Each row of a before or after table is a point. One or more steps were done to the points. Then noise was added and the rows were shuffled. The steps act on columns, c1 being the first. Name the steps. A step turns or swaps two columns, mirrors them in a line or flattens them onto one, adds a multiple of one to another, or multiplies or shifts one. Angles are multiples of 10 degrees, from the lower column toward the higher: turns from -170 to 170, lines from 10 to 170 but not 90. Use the fewest steps. Two steps may share a column if one is a turn and the other turns, adds or multiplies; they go together, in the order done. Otherwise the lowest column goes first.
In the rows, zero is written as 128.

Before (9 x 3):
[[121 143 147]
 [ 98 139 149]
 [160 118 132]
 [140 130 102]
 [143 174  97]
 [134 161  93]
 [118 132 156]
 [149 128 107]
 [168 143 133]]
After (9 x 3):
[[189 127 129]
 [251 142 134]
 [225 121 123]
 [ 99 137 132]
 [163 125 128]
 [ 38 142 133]
 [173 168 133]
 [107 145 131]
 [145 153 132]]
Steps: multiply c1 by 3; flatten c2 and c3 onto the line at 10 degrees

Before:
[[124 167 136 124  98  59 147 107]
 [151 178 123 113 185  61 166  99]
 [151 162  97 121 126 123 163  93]
 [159 112 133 192 115 113 142 140]
 [ 87 111 146 112 160  99 155 162]
 [ 94 100 174 168 118 120 119 138]
 [169 180  99 127 120  89 131  66]
 [ 99 186 116 147 132 131 116 170]
 [ 81 156  87 126 109  98  71  66]
 [144 101 179 101 181  49  87 117]
 [105  92 129 119 203 143  90 131]
 [144 181  91 172 180 137 134 124]
 [ 81 197 194 194 102 120  98  72]
 [ 76 115 147 101 116 150 112 168]]
After, 14 rows:
[[ 91 109 144 109 127 153  86 116]
 [108 166 129 116 200 147 106 160]
 [107 164 120 146  84 159 103 112]
 [ 96 130  86 115  90 131 157 207]
 [100 145 144 119 162 146 150  84]
 [140 202 125 108 128 118 209 119]
 [154 103 136 191 130 136 137 108]
 [105 105 174 178 144 144 126 126]
 [140 156 183 117 183 178 187 168]
 [136 202  89 158 122 121 125 122]
 [147 149  98 110 102  88 155 118]
 [158 150 103 121  83 104 187 166]
 [122 129 135 128  75 135 204 126]
 [ 95 158 191 217  59 109 146 189]]
Steps: multiply c1 by 0.7; turn c2 and c5 by -50 degrees; add 0.3 times c3 to c4; turn c7 and c8 by -130 degrees; turn c6 and c7 by -120 degrees

Before, 9 rows:
[[132 116 126 144 152 137 172 139 144 160 149  82]
 [ 86 114 182 155 108 148 108 147 120 111  91 125]
 [101 133 139 166 108 117 114 111 112 104 115 111]
 [125 112 101 114  84 120 106 185 116 118  88  72]
 [114 146 138  89 153 152 100 113 123  81 119 137]
 [159 163 158 112 157 146 117 138 188  75 125 151]
 [159 179 133 151 121 128  81 173 127 128  90 127]
 [125 115 134  95  87 107 144 133 136 146 161  88]
 [133 190 132 120 145 121 174 132 117 110 157 149]]
After, 9 rows:
[[ 87 151 168 111 175 152 103 133 115 169  74 128]
 [102 169 125 131 175 116 110 114 110 169 112 123]
 [134 142 134 115  69 136 162 139 147  71 148 135]
 [161 115 157 161  28 146 124 129 188 147 116 126]
 [114  90 127 144  47 153 102 113 119 146 114 124]
 [128 114 109 109 248 116  95 200 112 185  97 117]
 [136 122 142 189  70 123 173 128 120 130 156 136]
 [125  92 147 116 248 107 141 126 136 151 157 127]
 [158 153 138 176 150 130  80 174 128 137  92 121]]
Steps: swap c2 and c4; turn c3 and c11 by -20 degrees; turn c3 and c8 by -20 degrees; multiply c5 by 3; turn c5 and c10 by -160 degrees; flatten c7 and c12 onto the line at 10 degrees

Before:
[[127  27 214  85 137  98  85  89  89 140 180 118 140 142 177 128  73 132
  133 199]
 [133 138 157  90 169 119  83  87  84 139 158 176 130  85 178 134 118  99
   92  99]
 [ 97 149 143 105 137 160  98 108 109 110  98 113 140 107 164 121  91 122
  147 123]
 [107 114 150 125 140 164 131 171 113 119 152 109 142 105  59 125 102 133
  149 149]
 [130 130 147 101 135  93 125  95 125  48 122 100 140 148 171 140  78  89
  145 121]
 [144 141 145 123 135 162 103 199 123  69 121 102 102 132 151 121 163  87
  154  88]
 [ 90 163 153 104 154 158 238  93 124  91 125 109  21 149 150 103 124 112
  128  96]
 [143 131 140 108 128 147 109 108  92 121 129 107 134 161 145 132 125 107
  132  82]
 [131 174 142 161 135 134  94 138 124 139 166 171 124 145 144 131 135 146
  141 145]
 [104 169 147  88 135 162  95 139 117 113 109 189 106 146 145 134 204 104
  106 106]
 [104 155 161  97 129 155 152 105 124 108 118 125 137  99 130  52  75  92
   82 106]
 [129  17 142 114 146 148  95 115 129  35 128  98  63 135 176 135  85  72
   93  98]
 [135 112 137 124 147 129 220 109  94  82 114 113 141 133 167  80 203 148
  113  88]]
After (13 x 20):
[[125 110 151  95 132  92 154  93 116  23 122 111 160 149 111  74 129  92
  144 128]
 [129 123 149 103 157 158 202  92 118  77 122 212  59 143  31 134 146 113
  126  98]
 [126 156 150 122 139 169 142 166 115 113 149 121  95 106 179 106 139 138
  148 150]
 [130 127 137 130 146 130 185 102  90  74 113 201 170 136 112 212 136 149
  113  86]
 [123 114 147 113 128 143 136 107  85 119 130 102 141 161 130 120 123 105
  128  85]
 [124  90 145 104 139 161 129 107 106 108 103  89 151 108 113  98 146 122
  145 126]
 [125 230 148 119 153 145 144 123 125  12 128  85 178 133  46  88 136  70
   91  91]
 [137 102 143  97 128 157  57 143 117 104 107 123 108 147 102 201  91 108
  101 101]
 [127 191 209  82 140  98 114  88  93 138 172  81 219 143 106  78 140 129
  129 197]
 [121 103 155  99 168 121  56  78  95 142 156 110 159  85  98 116 111  97
   85 104]
 [124 119 142 116 131 157 133 197 120  47 114  99 122 132  87 160 123  90
  156  85]
 [127 103 166 105 134 149 137 105 123 103 115 140 126 100 138 107 219  99
   77 107]
 [131  83 140 160 132 140  75 143 128 137 170 122 112 147 114 131 127 144
  143 148]]
Steps: multiply c1 by 0; turn c13 and c15 by 130 degrees; turn c2 and c13 by -150 degrees; turn c4 and c19 by 10 degrees; turn c16 and c17 by -110 degrees; add -0.3 times c5 to c17; turn c7 and c12 by 60 degrees; multiply c10 by 1.3

Before:
[[130 139 139 119  67  87 168 157 143 155  75  75 165 145  74 105 205 105
  193 139  83 186  59 124 107 191 121  87 103 116 128 150]
 [ 81  85 115 131 106 134 201 150 138  93 119 177 111 173  62  99 173 146
  152 162 102  93 133 161 112 127 100  89  91 152  42 152]
 [110 167 160  99 131 146 118 155 148  82 127 146 162 123 125 168 123 109
  193 174 151 128 146 106 101  94 190 138 139 117 160 114]
 [138 134  77 112 174 140 139 138  74 195 132 144 125 146 119 180  96  66
  156 121 130 144  56 146 134 121 119 112  60 186 100 160]
 [105  50 145 157 146  92 101 148 175  72 108 158 165 138 153  81 130  78
  181 132 197 141  91 113 135  88 108 124 140  83 120 165]
 [161 135 132 209 140 151 159  96 157 125 111 142 117  96 124  82 117 180
  124 117 146 110 160 144 117 161 159 115 108 164 119  63]
 [152 104 139 123 165  71 147 116 120 128 162 161 129 143 106 115 155 176
  152 159 154 157  51  83  82 129 224 132 147 160 126 168]
 [182 140 164 129 135 122 161 144  92 121 138 113 154  89  96 121  88 200
  159 144 134 145 127 133 181 146 126  99  66  92  91 113]
 [ 62 118 139 149 159 155  56 128 166 157 132 108  91 131 111 135  62 194
  130  64 146 157 109 166 118 168  75  84 136 105 165 123]
 [128  89 125 138 164 105  59 131 105 202 101 126 113 103 100 151 221 147
  140 146 157  69  82 190 142 100 139 137 118 136 146 146]
 [119 147  65 162 129  77 211  98 144 141  93  89 191 145  85 110 117 126
  171 125 143  81 120 132 133 109 100 147 105 121 136  64]
 [115 154  80 154 162  62  93  88 121 194  92 108 141 136 106 132 118 129
  140 146  91 161  52 175 147 147 200 109 137 116 139 163]
 [146 119  90  98 221  69 142 163  53  50  94  95 142 144 119  73 178 102
  130 163 133 113  98 125 135  91  72 175 147 167  79 142]]
After, 13 rows:
[[162 123  90  94 223  65 139 168  53  44  91  88 144 144 115  70 180 106
  145 159  98 113  98 135 132  95 174 176 145 173  81 148]
 [136 133  82 107 166 142 147 142  73 194 129 146 124 147 113 179  98  61
  151 126 118 150  59 148 132 113 140 118  61 172 103 150]
 [139  88 134 141 165 115  55 128 100 201 101 123 108  97 100 143 214 144
  145 136 124  75  79 190 156 103 112 137 117 139 146 143]
 [ 23 128 133 150 165 155  59 128 167 164 133 109  91 132 106 138  62 192
  137  67  86 147 110 162 125 176 167  82 137  97 160 125]
 [118 139  68 161 119  76 216  93 139 149  93  84 192 146  91 108 116 129
  163 116 102  81 121 130 122 108 146 146 103 115 135  65]
 [189 142 163 130 141 122 160 149  86 117 130 112 160  77  98 120  88 208
  158 149 120 141 133 124 182 140 134 100  61  93  85 112]
 [176 106 144 123 163  61 146 106 112 133 161 156 123 138 101 120 152 177
  142 156 163 155  52  84  93 130  38 133 141 165 128 167]
 [113  87 111 135 113 128 202 149 139  99 127 179 112 167  62  95 182 147
  151 165 138  95 128 163 122 132 161  87  87 157  43 142]
 [144 137 135 121  68  88 167 159 137 152  69  63 160 154  74  98 205  99
  194 135 149 186  59 122  99 192 148  84 105 123 131 151]
 [100  52 148 162 152  90  99 146 171  68 104 158 171 139 153  92 130  80
  180 141  82 151  86 118 155  94 122 127 144  89 110 161]
 [141 168 160  87 133 149 119 160 146  78 121 136 176 119 128 168 124 112
  194 175 145 126 140 113  87  92  71 135 141 117 164 115]
 [131 150  76 157 159  69  96  87 113 189  91 107 132 139 105 132 119 129
  146 148 187 156  51 180 142 140  84 103 133 119 142 162]
 [149 135 136 210 143 146 159  95 158 121 110 135 119  90 129  86 109 178
  116 119 139 108 170 146 120 165  96 105 115 158 115  66]]
Steps: add 0.7 times c20 to c1; add -0.3 times c2 to c25; multiply c21 by 0.7; turn c21 and c27 by -150 degrees

Before, 8 rows:
[[131 109 131 139 137 111 148 120 115 118 121 134 116 140 119 131 149 141
  150 121 125 132 135 155 134 121 115 108 134 134 123 106 126 125 132 118
  134 139 128 121 140 153 132 138 134 116 126 139 105 130 123 130 131 121
  142 125 125 140 138 122 121 126 139 125]
 [128 108 124 143 137 128 139 109 115 123 141 138 128 143 118 129 128 145
  122 119 127 127 130 126 129 137 105 135 124 133 130 127 132 120 118 126
  136 129 124 120 138 144 118 152 127 111 119 141 117 126 113 131 127 122
  137 142 136 127 126 128 113 142 124 142]
 [137 145 145 130 130 128 114 124 152 142 123 111 142 132 114 121 121 144
   94 157 111 140 136  68 127 128  91 134 127 139 161 136 131 120 122 122
  128 106 146 152  99  98 122 131 137 155 126 126 122 146 129 133 126 150
  105 122 135 138 132 134 159 135 171 137]
 [123 124 137 128 152 123 131 132 117 124 124 133 124 128 107 127 135 128
  148 125 138 122 133 136 118 126 120 111 120 143 127 126 132 125 118 131
  124 144 130 124 144 149 119 140 138 127 129 132 121 124 130 129 111 115
  130 140 143 143 123 113 114 128 122 117]
 [115 119 150 113 134 147 111 103 122 127 116 132 126 138 151 118 112 102
   97 130 116 116 114  88 113 176 139 133 126 112 134 135 140 125 129 129
  120 113 120 165 111 124 166 105 121 152 144 106 138 131 151 131 151 163
  119 130 136 105 116 131 124 118 162 112]
 [129 105 142 129 133 152 122  95 119 121 126 142 114 118 122 119 108 108
  101 108 120 119 119  86 102 153 123 139 148 118 122 131 130 118 119 116
  124 121 103 147 126 126 150  84 136 153 136 105 133 140 158 132 145 165
  115 124 143  93 116 132 128 130 150 131]
 [129 106 129 145 133 142 143 141  99 124 124 152 120 136 106 129 131 145
  140 121 134 130 140 153 120 131 126 130 126 127 115 120 143 129 132 114
  140 141 142 119 147 145 114 130 123 122 122 151 118 134 124 124 121 125
  141 125 143 123 130 107 126 142 131 124]
 [123 113 122 146 128 122 145 131 106 134 110 126 131 140 124 125 135 122
  135 108 139 135 131 138 115 124 117 122 111 125 114 118 127 139 115 123
  135 144 130 119 142 130 131 138 141 116 121 130 115 109 114 138 109 113
  141 140 127 126 136 113 111 128 142 119]]
After, 8 rows:
[[113 119 148 120 135 144 110 102 123 127 116 134 125 121 150 118 113 101
   98 130 116 117 114  88 114 248 139 134 126 115 133 136 139 125 129 141
  120 113 116 163 143 124 167 105 121 150 141 122 110 131 152 132 153 162
  120 130 137 105 147 130 126 112 157 113]
 [131 108 131 129 135 110 148 120 112 117 122 117 119 137 120 130 149 143
  151 122 127 133 133 155 133 112 115 108 132 134 125 106 116 124 133 111
  136 139 129 122 125 153 134 139 134 117 127 139 105 130 122 129 129 122
  141 126 125 141 120 123 120 127 118 124]
 [131 106 126 129 132 142 141 141  98 125 123  99 118 144 106 130 131 144
  140 122 135 129 140 153 121 136 127 131 125 127 115 118 117 129 133 105
  141 141 143 117 128 145 113 129 123 122 122 146 119 134 124 121 121 125
  141 124 144 123 141 105 126 150 123 123]
 [123 112 122 134 127 121 143 131 104 136 111 121 130 134 126 126 134 122
  136 108 139 134 130 138 113 116 118 123 113 125 113 118 117 139 113 111
  138 142 130 119 114 130 131 138 139 116 122 135 109 109 113 137 109 113
  140 140 128 126 121 112 109 128 126 117]
 [123 122 139 132 154 121 134 131 116 123 126 114 122 130 109 126 136 127
  149 126 140 120 133 135 116 121 122 111 118 141 125 124 134 126 118 130
  126 146 130 123 116 151 120 140 138 128 127 131 127 122 130 128 110 116
  129 140 140 143 134 112 114 127 120 116]
 [129 108 123 136 137 127 141 109 116 122 142 115 127 140 118 129 129 146
  121 120 127 126 130 126 130 150 105 134 124 133 129 125 130 119 119 114
  138 127 124 121 126 144 118 155 126 113 118 143 125 126 116 131 127 122
  139 141 135 127 134 128 112 150 116 140]
 [128 105 143 121 133 153 123  92 121 118 127 119 113 114 121 118 108 106
  100 108 120 120 121  87 102 190 121 141 149 117 123 131 144 117 117 120
  124 121 102 145 138 126 150  83 135 152 136 110 113 141 157 130 145 165
  112 123 143  95 139 135 127 131 145 131]
 [137 142 145 126 130 129 113 123 154 142 121 160 142 131 115 123 122 144
   93 156 111 140 138  67 127 127  92 133 128 141 161 137 120 123 121 122
  128 104 146 153 140  99 121 129 139 153 127 127  92 144 129 133 131 148
  107 122 136 138 127 133 160 141 153 139]]
Steps: turn c4 and c36 by -50 degrees; turn c12 and c41 by 140 degrees; flatten c14 and c48 onto the line at 50 degrees; multiply c26 by 2.5; multiply c59 by 1.6; turn c33 and c59 by 120 degrees; turn c49 and c63 by 50 degrees; multiply c62 by 1.6
